Each row of a before or after table is a point. One or more steps were done to the points. Then noise was added and the rows were shuffled. The steps act on columns, c1 being the first. What was done? A step turns or swaps two columns, mirrors them in a line or flattens them onto one, adds a multiple of one to another, or multiplies or shifts one. Angles are multiples of 10 degrees, from the lower column toward the higher: turns from -170 to 170, lines from 10 to 170 but not 90. Use the fewest steps. Two steps may share a column if one is a turn and the other turns, adds or multiplies; they go together, in the order done. Otherwise the lowest column goes first.
(in the rows, 128 means zero)

Before (8 x 3)
[[131 135 101]
 [168 101 109]
 [170  69  99]
 [117 159 158]
 [154  63 101]
 [101  86  91]
 [113  86 134]
 [128 161  86]]
After (8 x 3)
[[132 142 101]
 [157  25  86]
 [111  61 141]
 [169  35  78]
 [116 179 164]
 [167  88  92]
 [102  61 106]
 [129 180  87]]
Steps: add -0.5 times c1 to c3; multiply c2 by 1.6

Before (12 x 6)
[[ 20 108  95  96 126 169]
 [118 170 153 120 113 137]
 [ 89  97  83  29 147  43]
 [163 142 121 119 158 129]
 [143 201 105 147 102 192]
 [119 178  89 163  87 145]
 [134 106 135  96 123 119]
 [122 140 115 123 172 113]
 [ 57  97 126  80 177  96]
 [ 63 153 165 191 110 159]
 [103 231 162 119 129 153]
 [ 39 169 167 128  88 160]]
After (12 x 6)
[[117 165 232 152 110 147]
 [ 99 135 106 120 138 121]
 [121 114 141 133 104  88]
 [ 70 128  95 193 112  70]
 [151 105 200 116 105 199]
 [ 77  95 107 231 100 160]
 [125 122 140  94 103 108]
 [179 161 154 205 117 166]
 [115 168 167 214 139 177]
 [119 154 170 141 133 138]
 [ 26  85  95 149 165  52]
 [161  89 176 146 150 166]]
Steps: turn c1 and c4 by -80 degrees; swap c2 and c3; mirror c5 and c6 in the line at 110 degrees

Before (10 x 8)
[[163 144  98 116  77  74 114 101]
 [155 125 156 128 159 144 108 139]
 [116 183 101 129  55 100  64 154]
 [196 104  70 125  57  85  34 113]
 [166  77 108  89 127  96 125 158]
 [183 144 147  85 137 147 138 134]
 [109 193 136 182 185 131 110 135]
 [180 141  60 127  79 124 111 149]
 [129 165 184 182 121 152 169 156]
 [ 68 177 150 170 126 185 148 114]]
After (10 x 8)
[[148 148 157 127 179 144 108 140]
 [164 191  70 125  15  85  34 113]
 [176 153  60 127  50 124 111 148]
 [180 151 149  73 144 147 138 134]
 [124 193 108  78 127  95 126 158]
 [114  51 151 182 125 184 149 115]
 [155  66 137 198 219 132 111 135]
 [165 138  95 112  47  75 115  99]
 [155  78 101 130   9 100  64 154]
 [153 101 186 196 115 151 169 155]]
Steps: mirror c1 and c2 in the line at 20 degrees; multiply c4 by 1.3; multiply c5 by 1.6

Before (12 x 11)
[[124 148 137  94  33  92 104 200 158 144  78]
 [135  70 213  67 137 178 138 166 120 133  18]
 [117 130 125 160  85 152 132 113   7 177 185]
 [ 70 153 159 111 169 134 153 113 121 153  89]
 [143 167 160 179 117  91  77 175 134 111 142]
 [177 113 114 119 146 120 137 169 124  96 116]
 [147 149 116 110 138 151  79 111 142 138 138]
 [135  62 208 108 140  34 113 130 188 141  62]
 [ 91  61 148 158  78 159 140 156  82 160 192]
 [ 76 143 106 211 102 146 110 140 113 215  80]
 [ 95 113 140 129 133  83  87 175 104 190 143]
 [125 142 111 107 114  82  54 154 136  61  93]]
After (12 x 11)
[[177  63 168 145 138 127 136 145 133  98 114]
 [143 115 174 114  80 111  75  97 151 109 142]
 [135  21 167 138 184 151 140  46 101 131  19]
 [146 101 111 140 150 135  79 139 120 138 137]
 [ 95  62 174 135 133 122  87 114 136 188 142]
 [ 89   8 157  80  95 164 137 110  85 161 188]
 [137  14 131 139 149  62 115  47 211 142  63]
 [116  78 110  88  97 197 132 133  49 178 186]
 [125  93 158 111 152 105  57 142 154  62  95]
 [ 69  97 112 169 145 132 150  98 123 157  87]
 [126  97 197  28 169 100 105 118 166 143  74]
 [ 73 100 140 103  42 148 111 148 110 214  84]]
Steps: shift c2 by -50; turn c3 and c8 by -90 degrees; turn c4 and c5 by -90 degrees; flatten c6 and c9 onto the line at 130 degrees

Before (10 x 12)
[[103  76 118 128  58  94  82 152 182  58  90  90]
 [143 123 165 129  95 154 136 133 114 114 122 195]
 [ 77 108  93 120 176  92 110  68 170 134 203 110]
 [157 106  73  77 107 140 158 104 183 164 107 135]
 [193 127 131  98  82 118  80 172 142 198 159 141]
 [155  99 124 191 180 161  77 102 185 143 120 163]
 [ 67  53 154 167 150 186 179 106 131 143 134 164]
 [196  59 157 101 187  77  85 184 165  57  87 202]
 [137 134 126 204 163 104 115 160  54 142 177 197]
 [122  89 149  91  83 168  91 172 120  97  59 126]]
After (10 x 12)
[[ 77 106  94 119 173  93 111 184  79 136 201 110]
 [193  62 160 100 186  78  84 156 189  58  85 201]
 [140 124 165 132 100 155 132 116 130 114 125 193]
 [154 103  69  77 102 141 156 185 112 162 108 139]
 [152 102 121 190 182 162  78 189 110 145 117 162]
 [ 65  51 151 168 152 187 179 137 109 143 137 164]
 [120  92 157  91  83 170  89 115 170  94  57 128]
 [137 134 127 207 163 106 116  52 153 139 172 199]
 [191 128 133  97  82 119  80 133 172 201 159 140]
 [106  78 117 133  58  87  78 184 159  61  88  86]]
Steps: mirror c8 and c9 in the line at 50 degrees

Before (8 x 18)
[[124 199 110 144 224 134 192 161 144  27 208  86  59  94 105 155  72 145]
 [152 106 165 129 116 106 130 153  58 131 149 121 162 124  97 179 168 111]
 [171 133 181 124 125 164  94 118 110 135 106 131 128  99 136 138 192 130]
 [ 98  92 171 105 168 186  70  98  68 152 148 167 134 146 106 137 182  99]
 [173 104 147  97  98 134 129 188 114  99 129 158 100 149  91 157 118 119]
 [100 144 180 167 138 192 102 120 115 170  98 133 165 159  89 125 180  78]
 [ 57 205  66 163 215 134 172 192 150 107 205  57  61 141 208 107 113 172]
 [ 99 103 195 116  92 190  99  62  48 151 101 102 131 171 114 106 190  81]]
After (8 x 18)
[[127 201 110 146 223 142  57 160 142  31 207  84  60 140 155 100  70 144]
 [ 98 143 178 166 140 209 163 121 116 168  99 134 165 134 167 137 180  77]
 [170 106 149  95  96 137 143 187 114 101 128 159  99 146 167 104 117 121]
 [ 56 206  62 166 216 135 102 192 150 107 204  59  62 166  46 135 109 173]
 [154 106 165 129 115 103 124 151  59 131 147 119 162 129 167  83 169 113]
 [ 96  94 167 105 167 203 180  98  69 151 147 169 134 104 152 122 181  95]
 [173 135 181 122 124 172 140 118 112 135 109 134 129  82 124 114 185 130]
 [ 98 101 195 116  90 210 179  63  50 149 103 103 134 142 140 154 191  85]]
Steps: multiply c6 by 1.3; mirror c7 and c14 in the line at 70 degrees; turn c15 and c16 by -170 degrees

Before (8 x 20)
[[158 177 118 166  98  82 214  90 152 157 154  91 183 173  78 108 142 141
  184 117]
 [ 78  51 131 126 127 148 179 161 132 133 139  83 149 179 138 187  94 157
  152 204]
 [124 107  96 178 132  77 109 166  66 101 135 166  84  82  53 185  71 125
   87  95]
 [110 166  95 155 182 125 118 116 135 104 122  71 143  70 178 137 111 171
   88 156]
 [136  66  81  68 229 130 187 198 117 124  94 117 123  86 164  94 168 129
  150 125]
 [146  71 177 129 125 177 116 144 145 129 108 169 189 169 136 131  65 131
   60 143]
 [103 154 182 156 201 101 172 145  69  38 117 138 103 108  87 105  87 163
   89  87]
 [199 182 179  71 109 106 104  88 100 127 190  99 106 174 135 130 100 110
  125 194]]
After (8 x 20)
[[137 217  85  70 229 131 179 113 143 122  98 120 130  86 168  92 166 131
  159 125]
 [161  67 122 167  97  79 216 120  71 149 157  92  33 176  82 109 155 139
  183 113]
 [123 168  95 176 134  74 109 115 221 102 137 169 190  83  51 188  67 124
   86  93]
 [141 183 176 128 119 178 113 156  70 126 106 168  18 164 133 128  71 139
   60 146]
 [109  88  97 153 175 132 122 109 109 107 124  70  99  73 175 137 147 171
   89 157]
 [100 124 180 155 203  94 167  95 202  43 112 145 160 109  87 106 125 162
   92  92]
 [ 81 215 129 125 132 149 177 152 112 134 129  83  94 181 133 189 122 154
  156 207]
 [205  67 177  72 111 106 100 124 170 128 191  99 160 172 137 135  85 110
  133 194]]
Steps: turn c2 and c8 by -140 degrees; multiply c13 by 2; turn c9 and c13 by 160 degrees; add 1 times c18 to c17

Before (14 x 32)
[[116 135 127  56 136  77 128 125 142  87 133  82 154 136  93 165  63 179
  191 127 157 147 113 142 128 101  63 127 108  87 126 146]
 [ 54 120  87  39 118 169  89 105 171 139 127  68 124 108 156 125 134  77
   68 132 134 149 158 161 125 138 128 162  72 134 105 165]
 [153 120 127  41 137  98 105 147 102 102 127  69  86 119  80 116 131 132
  159 127 123 139 101 122 139  99 102 150 131 147 105 154]
 [ 93 117 111  55 122  79 108 137 133  81 154   7 118  86 128 146 127 130
  196 122 146 141  72 123 138  78 127 101  81 164 123 168]
 [130 108  94 173 108 154  98 117 107 116  78 138 201 181 133 152 159 147
   86  93 126 150  63 111  89 125 174 115 176 137  97 127]
 [113 159 153 177  95 137 104 157 135 169  76 129 180 155 137 178 187 133
  129 101 129 187  66 135 135  93 123 147 172 130  82 113]
 [160 124 114 168 101 105 100 100 136 152  64  76 141 169 135 215 176 160
  104  79 163 139  79 149 117 120 131 146 182 137  88 144]
 [114 119 119 207 108 169  97 166  88 148  44  97 175 173 107 203 181 173
   90  98 144 128 117 149 136  65 124 135 132 141  79 124]
 [ 78 124 108  25 101  87 126 127 124  98  94  61 131 105  59 166 113 123
  181 114 139 118  94 155 164 120 127 125 131 118 148 117]
 [152 132 141 171 110 151 157 181 136 151 112  95 201 173 122 189 155 172
   68  96 148 119  76 162 139 115 145 144 182 140 107 106]
 [ 80 131 105  52 114 126 102 114 124  94 169  71  73 161 117 152  92 125
  188 119 139 120  83 122 168 140  85 108 125 145 170 161]
 [131 147  74 104 121 140  57 129 162 142 112  86 132 124 143 173 134  58
  101 190 146 140 145 125 122 136 149 113  60 175  85 101]
 [111 139  95 181 141 122 152 119 138 151  80 131 143 141 134 130 177 169
   91  99 156 121  89 129 163  97 145 117 153 114  94 103]
 [ 65 100 103  32 152 156 109  88 166 117 126  85 164 139 173 120 187  46
  110 168 163  97 175 103 114 132  94 159  80 153 133  89]]
After (14 x 32)
[[131 146  76 104 122 139  58 133  92 132 112  88 131 124 145 174 135 132
  101 188 149 140 145 127 122 107 149 143  59 130  85 132]
 [ 75 131 105  53 113 126 102 113 148 156 171  70  75 162 117 152  92 136
  187 122 143 121  81 127 167 143  85 146 124 135 170 104]
 [149 132 139 172 110 152 156 182 109 112 113  95 201 171 126 186 157 144
   67  99 149 120  77  93 139 121 146 102 184 156 110 145]
 [ 55 117  88  44 117 172  92 103  87 140 127  68 124 105 159 123 135 120
   72 133 137 148 157  99 128 146 129  89  76 109 108 110]
 [ 68  95 106  33 151 157 108  88 102 158 129  83 163 138 176 116 189 118
  106 170 160  95 175 158 117 103  94 106  78 112 134 137]
 [116 156 151 178  96 137 100 158 102  94  75 129 181 158 139 181 188 131
  130 103 129 187  67 126 134 137 123 108 170 131  82 163]
 [ 95 121 115  52 122  86 106 136 147 169 156   8 118  83 130 143 129 143
  193 127 145 140  71 128 136 178 128 156  82 155 124 157]
 [159 126 114 168 101 105 101 100 110 110  63  76 142 173 132 214 177 137
  106  79 163 139  82 114 113 142 129 109 181 149  88 128]
 [152 117 130  39 135  96 108 144 165 136 128  70  84 119  79 115 131 137
  160 127 125 138 100 137 135 160 102 108 130 145 105 143]
 [132 110  94 172 106 156  96 119 154 129  82 140 203 181 132 151 159 134
   84  96 126 149  66 140  89 129 176 143 177 144  96 130]
 [110 136  95 179 139 120 153 120 108 113  81 134 144 139 133 128 175 133
   92 100 158 121  88 127 164 131 145 139 154 137  95 169]
 [112 116 121 205 105 169  99 167 151  92  42  96 178 175 109 199 179 144
   86  94 141 126 113 111 134 156 124 113 133 156  81 182]
 [ 74 124 109  24 102  89 129 127 149 153  96  63 132 106  60 167 109 118
  181 112 136 120  94 100 162 126 124 126 132 119 146 140]
 [117 133 125  55 139  76 130 120 139 173 131  80 152 134  95 163  63 125
  190 127 154 146 108 114 128 155  62 128 109 120 123 144]]
Steps: turn c9 and c10 by 150 degrees; flatten c18 and c30 onto the line at 60 degrees; turn c24 and c28 by -170 degrees; multiply c32 by 0.7; turn c26 and c32 by -120 degrees

Before (11 x 64)
[[137 114 154 104 104 199 166 121 116  82 156 125 156 103 137 137 127 141
  249 104 129 198 119 127 191 162 123 133 129 178 142 163 140 102 106 133
  139  93 118 220 147 123 124 144 122 167 118  87 205  80 121  78 131 120
  137 133 103 170  30 104 141 160  92 156]
 [150 109 123 110 193  64 112 186 153 135 132 141 164 161 153 153 155 153
  161 118  99 126 102 107 142 207 123  85 119 111  84 114 195 173 134  88
  115 169  97 197 105 181 105 198 117  85 139 135 178 112  95 145 187 133
  107  94 165  76 139 220 108  63 122 150]
 [110 120 118 139 120 132 112 137 156 196  83 121 111 110 187 147 120 129
   51  83  54  90 139 150 137 209 158  92 188 114 155 144 113  60 114 119
  137  90  97 107 104 130  41 133 185 140 148 146 115 101  79 126 121 134
  137  71 160 149  79 153 176 166  87 128]
 [ 96  95 137  80 115 152 147 143 136 126 162  86 104  91 151  97  88 104
   78 104 145 103  89 145 108 172 136 183 109 130  57 155 126 135 165 104
  106 182  81 207  98 135 161 120 148 126 118 125 104 113  76 142 139 174
  175 114  85 141 124 136 154 111 146  80]
 [117 182 115 185 133 122 133 132 155 168 103 134 181 125 130  87 145 146
  114  95 135  45 146 116  92  77 155 175 156 106 172  75  77 119 143 185
   94 137 210 173  74  40  91  89 116 171 146 179 143 141 159  58 139 131
  162 184  88 153  92  81 164 150 159 154]
 [114 121 116  92 141  54 150 184 110  39 160 160 169  99 133 150 113 142
  141  78 168 156 122 156 131 100 127  88 140 156 118 148 177  58 131 129
  116  79  82 148 155 157 141 100 147 120 126 108 129  79 145 150  76 147
  173 106 218  56 125 140 153 188 136 111]
 [106 131 154  99 186 140 139 168 114 129  65 148 155 123  99 150 110 128
  132 116 149 150  50 164 120 172 120 108  83 142  64 140  91  46 108 119
  139 152 122 153 102 109  80 116 145 116 168 182 115  75 118  81 106 120
  115 135 102  78 107 128 164  70 150 180]
 [153 157 154 149 164 118  96 153 125 161 135 113 130 136 144 120 136 135
   66 138 124  97  98 134 136 147 139  98 137 167  93 150 177  63 136 138
  121 130 112 175 140 128  49 114 141 160 170 116 100  95  93  68 123  99
  143  91 158 132 142 158 121 169 113 173]
 [118 110 111 125 110 117 174 103 138 103 108 117 152  83 215  67 136 108
  102 160 193 160 108 211  73  98 103 132 116  95 161 117 162  79 116  24
  199  87  99 118 100 142 121 128 172 164 158  83 141  86 166  89 163  80
  125 196 161 128  79 210  89  49 127 183]
 [120 117 159 132 155 117 146 141 110 149 114 111 149 133 133 118 151 112
  105  54  91 186 120 174  99 128 126  94 123 126 178 173 102  85 139 104
  116 134 179 141 127 149 177  86 152  98 173 127 112  66 157 169 192 169
  148 119  98 133 156 151 128 114 165 164]
 [230  99 147 142 210 146 181  96 129 143  93  89 178 119 141 195 130  98
  173 118 106  96 144  52 123  44 132 190  75 120 136 102 159 108 183 151
  233 105 122 128 189 123 132 131 158 108 109 130 142 157 156  99 111  92
  136 180 208 137 221 128 158 129 125 109]]
After (11 x 64)
[[133 118 154 102 214 198 159 122 121  83 154 124 159 110 137 139 126 136
  249 103 126 132 119 127 189 164 128 127 130 179 142 163 137 108  99 131
  144  91 122 145 145 124 121 147 124 165 118  88 136  81 125  79 132 206
  133 136  97 162  29 107 142 160  94 167]
 [110 134 158  99 151 139 136 167 115 130  65 148 153 119  97 153 111 129
  132 114 153 130  49 163 124 167 115 104  79 140  70 138  91  45 109 116
  135 146 119  72 102 107  77 119 143 116 161 180 122  76 111  81  97 116
  114 116 103  81 104 123 166  65 149 183]
 [117 108 108 126 115 119 174 101 142 101 109 115 151  82 216  70 132 106
  100 156 192 130 107 207  69  97  99 125 107  96 161 114 165  79 116  26
  195  92 105 152 101 149 121 129 211 166 160  86  85  86 169  91 163 153
  123 136 164 130  75 207  88  47 133 185]
 [121 119 159 131 142 118 142 143 114 150 114 112 148 129 134 117 147 112
  104  56  85 124 124 179 101 124 127  92 118 131 181 174  97  86 141 108
  117 128 180 102 126 149 182  87 142 103 169 125 162  64 159 172 192 105
  150 106 100 131 155 150 129 113 161 159]
 [ 90  91 136  83 207 153 144 141 139 124 157  84 106  89 152  92  86  99
   74  99 144 126  91 143 107 173 138 178 113 129  57 156 124 134 164 107
  104 185  78 145  97 135 169 120 133 128 117 127 166 114  79 144 138 100
  178 106  83 142 121 133 148 109 148  79]
 [111 119 114  95 147  54 148 185 109  39 158 159 169 101 132 153 112 139
  139  80 171 129 117 156 137  95 125  87 144 154 119 145 176  55 122 127
  114  80  85 118 155 158 145  99 121 120 126 108 146  85 145 151  73 125
  172  99 222  54 116 140 156 190 136 113]
 [151 104 120 107 202  66 114 188 151 132 132 141 167 154 151 151 157 153
  161 125 101 125 104 107 140 207 118  88 117 115  84 110 202 170 140  87
  115 174  97  67 104 184 101 198  89  83 136 134 141 110 102 138 185 174
  102 111 166  77 137 222 105  65 116 152]
 [112 119 119 144 109 128 110 140 157 193  83 123 108 112 181 148 124 130
   49  81  51 126 134 143 135 212 159  95 192 108 153 144 117  59 112 119
  140  93  93 133 104 135  44 132 123 143 148 147 132 100  81 131 117 119
  137  48 161 148  83 159 173 164  89 128]
 [157 154 156 143 178 122  94 154 124 158 136 108 131 135 144 120 138 138
   59 138 127 131  98 134 135 152 144 102 140 168  96 152 172  66 138 138
  125 132 116  94 143 125  47 117 109 163 163 110  97  95  87  65 122 101
  142  94 154 129 143 158 122 172 118 181]
 [122 185 112 184 177 119 136 130 150 165  99 134 185 125 126  93 141 151
  115  91 139 130 150 114  95  81 153 167 153 109 176  76  78 122 139 188
   90 133 214 126  76  42  92  92 166 176 142 182 138 141 156  58 137 144
  160 170  88 158  96  80 163 153 159 155]
 [231 100 151 138 129 146 176  94 130 144 102  89 176 117 139 194 134  99
  171 116 105 122 146  54 126  42 130 189  75 122 141 105 156 113 175 149
  230 104 121  42 181 120 129 134 188 107 119 131  96 162 153  94 109 156
  145 139 208 135 222 133 160 126 126 105]]
Steps: turn c5 and c40 by -90 degrees; multiply c22 by 0; turn c45 and c56 by -50 degrees; mirror c49 and c54 in the line at 40 degrees

Before (13 x 64)
[[102 127 160  84 103 155  66 191  98 169  70 140 192 150 149 103  56 169
  108 154  73 139 101  99 125 166 131 176  99 111  79 154 108  54 170  96
  154 145  48 153 129 138 109  98 119 119 175 141 136  91 171  90 109 161
  176 148 163  99  56 126  95 106 193  81]
 [168  54 110 111 122 117  65 169 103 101 128 183 163 153 124  82 112 110
  170 207  67  81 146 169 134 130  74 186 108 157 153 167 180  90 145 120
  153  90 127  66 198 101  91 140 133 176 192  78  67  91 101  75  79 112
  106 199 132 137 122 122 139 187 204 140]
 [106  95 222  86 126  62  66  77  67  99 118  96 153  80 139 129  88 128
  115 170  73 106 142 174 129 161 131 123 207 119 104  96 145 136 119  73
  176 103 111  81 100 145 186 192  89  85 129 154  69 208 110  73 164  66
  158 184 183  91 139  67 202 157 208  70]
 [103 152 133 108 117 162  96  90 154 172  45 182 212  84 128 101 152  92
  136 101  92 196 139 117  32 143  66 148 195 148  71 184 172 120 103 123
  123 157 115 153 184 131  79 164  64 144  93 151 110 123 178 164 170 108
  119 183 112 124 125  66 115 186  88  74]
 [ 98  82 183  72 172  89 158 128 150 166 109 156 141 168 182 167 151  70
  128  93 148 172 109 111 103 148  65  95 143 178 139 168  93  90 169 161
  114  89 153 151 113  80 172  96 166 164 199  69 144 150  63  51 171 122
  173 102 169 147 150 149 130 214 188 161]
 [215  92 141 139  89 145  86  92 100 167 135  94 154  65 119 162 120 168
   73 186 100 184 127 184 119 125 105 121 142 108 142 183  88 151 107 128
  142  72 158 129  87 118  72 178 151 188  76  92 145 151  83 142 148 150
  144 201 119  35 142 162 204 168 145 101]
 [189  92 117 120  64 107 188 142  86 116  40  86 106 121 170  91 130  91
   73 182 101 193 162 115  40 147 130 100 109 140  98 139 163 149 167  74
  129 150  82 119 157  90 165  97  49 182 119  69 111 193 169 152 110 157
   52 133 154  99  96  99 131 199 104 122]
 [144 145 148 140  97 113 176 134 177 108  92 174 142  91 141  61  71  89
  192  90 135  90  81 124  99 151 149 184 188  76 165  75  92  59  69 157
  178  65  38 104  85  95  83 184  65  99 196  66  75 206  69  94 162 165
  167 118 189  66 112 151 134 128 102 112]
 [121 103 141  80 143  44 110 129  84 123 108 169 123 176 197 145 115 151
   75 203 147 113 116 171 137  58 141 154 185 141 149 162  95 124 184 124
  115 131 157  79 150  85 179 164 165  88  78 172  45 143  80 122  97  95
  170 201 142 118  63  53 121 144 204  69]
 [ 95 128 221 162  91 122 125 173 131 104  85 150 146 177  92 134 178 167
  174  94 159 176 164  76 135  93  86  96 112  82  62 175 205  76 100 150
  115  67 130  86 167 171 126 115 160  95 157  95 123 114 185 146  78 153
   95 207 190 148 169 109 123 131 132 131]
 [168 103 121 179 108 134  76 117 170 134  92 132 193 100  94 112 148 182
  168 100 108  80 176 114  71 110 169 194 174 185 144 127 137  78 121 140
  128 165  92 160 141 114  89 151  83 192 200 105  57  90 187 122  79  49
   62 168  84 120 114 119 127 166 115 129]
 [182 135 140 178  86 145 143 109 107 156 117  92 118  54 129  97 141 168
  123  95 156 127  69 181  93 155 141  96 174 104 167 142 129  79 126  66
   87 107 147 103 177 114  74 213 135 121 128  72 156  86 107 116 154  58
   64 128 104  36 151  88 139 184 166  72]
 [ 90  74 144 163 120  78 186  91 126 171 148 143 113  68  96 140  80 138
  131  91 105 102  91 102 109 117 135 107 101 112 180 160 112  85 175 110
  166  96 125 101  77 115 171 185 165  77 195 120 131 172 133  78  53 116
  123  96 171  62 116  45 181 110 145  97]]
After (13 x 64)
[[168 104 123 179 107 123  75 118 170 134  92 134 194  98  95 111 150 183
  169 101 108  80 175 114  70 109 170 193 175 184 145 128 138  78 110 140
  126 165  93 161 142 115  90 152  82 192 151 109  56  90 185 122  82  51
   62 169  84 118 114 119 126 165 155 124]
 [191  93 118 120  64  95 188 142  87 118  40  89 106 120 168  92 130  92
   71 182 100 194 163 115  44 146 131 101 108 141  96 140 163 149 179  73
  131 148  82 116 158  88 150  99  49 183 112  69 111 192 168 153 113 157
   49 135 155  91  97  98 132 199 111 121]
 [146 144 149 142  99 103 174 135 178 107  91 174 143  91 138  60  70  89
  191  89 134  90  81 122 100 149 147 187 189  75 165  73  93  58  56 158
  176  67  38 105  86  93 108 183  65  99 140  65  75 206  70  94 161 166
  166 115 189  47 112 150 136 128 148 111]
 [165  55 111 114 122 110  65 168 100 101 128 185 162 152 126  83 112 110
  168 209  66  80 145 168 134 130  75 185 107 156 152 167 182  89 132 120
  153  91 129  66 201 101  87 141 132 178 193  79  66  89 101  76  79 113
  106 198 131 141 121 122 137 188 206 141]
 [108  94 224  88 126  52  68  78  66  95 120  96 154  79 139 129  88 128
  115 172  73 107 142 174 131 160 130 124 205 119 105  97 147 138 140  74
  180 103 110  81 101 146 183 190  89  85 169 152  70 208 110  73 165  66
  161 185 183  80 137  70 201 156 174  72]
 [181 133 138 179  89 136 143 109 105 157 118  92 118  58 128  97 140 170
  123  95 156 126  70 181  93 158 140  95 174 107 165 142 131  83 107  67
   89 110 147 103 178 116  80 214 137 122 147  72 157  89 107 117 157  59
   63 127 102   9 151  86 138 185 150  74]
 [ 92  73 144 164 121  70 186  93 127 172 148 142 113  67  95 137  79 137
  132  92 106 102  91 102 109 116 136 107 102 113 179 160 114  84 188 109
  168  96 124 100  76 117 152 186 165  76 164 118 131 171 131  77  53 117
  123  98 171  42 115  45 180 110 169  97]
 [102 126 161  84 102 146  66 192  96 168  71 143 192 149 150 102  57 170
  109 155  74 138  99  95 127 166 130 175 101 112  79 155 106  54 160  96
  152 146  47 153 128 138  94  99 117 120 179 142 136  90 170  88 110 163
  175 151 163  89  58 126  96 105 188  79]
 [ 98  84 182  74 171  77 157 126 151 167 110 153 141 167 182 169 151  71
  127  91 147 172 111 111 102 145  65  96 145 178 139 166  91  89 182 159
  114  90 155 150 113  79 155  94 163 164 184  69 146 148  63  50 171 123
  174 103 170 152 148 147 128 212 198 160]
 [121 104 140  82 144  34 108 130  83 122 108 166 125 175 196 143 118 150
   75 200 152 112 118 173 138  56 143 154 184 143 148 165  96 125 195 122
  118 133 157  79 149  84 158 162 166  87 149 172  44 141  79 121  98  94
  172 202 143 116  61  54 121 144 148  67]
 [105 152 131 107 117 153  96  91 151 173  45 179 212  85 130 103 152  92
  135 102  91 196 141 118  32 143  66 148 199 151  69 184 171 122  89 121
  124 155 112 151 183 130  91 163  64 144  94 152 112 120 178 162 169 107
  115 180 111 121 125  67 115 185  85  73]
 [216  94 142 138  88 134  84  93 101 168 132  96 153  63 120 161 120 167
   70 186  97 182 126 185 119 127 105 121 138 110 143 185  88 150  91 127
  142  74 157 129  87 118  84 176 150 189 115  95 146 152  84 145 150 149
  145 202 120   6 143 162 203 167 113 101]
 [ 94 127 218 163  90 112 126 173 132 106  82 151 145 179  91 134 181 167
  171  94 159 177 165  75 134  95  87  95 113  80  63 174 206  77 102 150
  114  66 130  89 167 172 135 114 161  94 143  98 124 115 184 148  77 151
   95 208 189 156 169 109 122 131 145 131]]
Steps: shift c6 by -10; turn c35 and c43 by -20 degrees; flatten c47 and c63 onto the line at 50 degrees; multiply c58 by 1.3
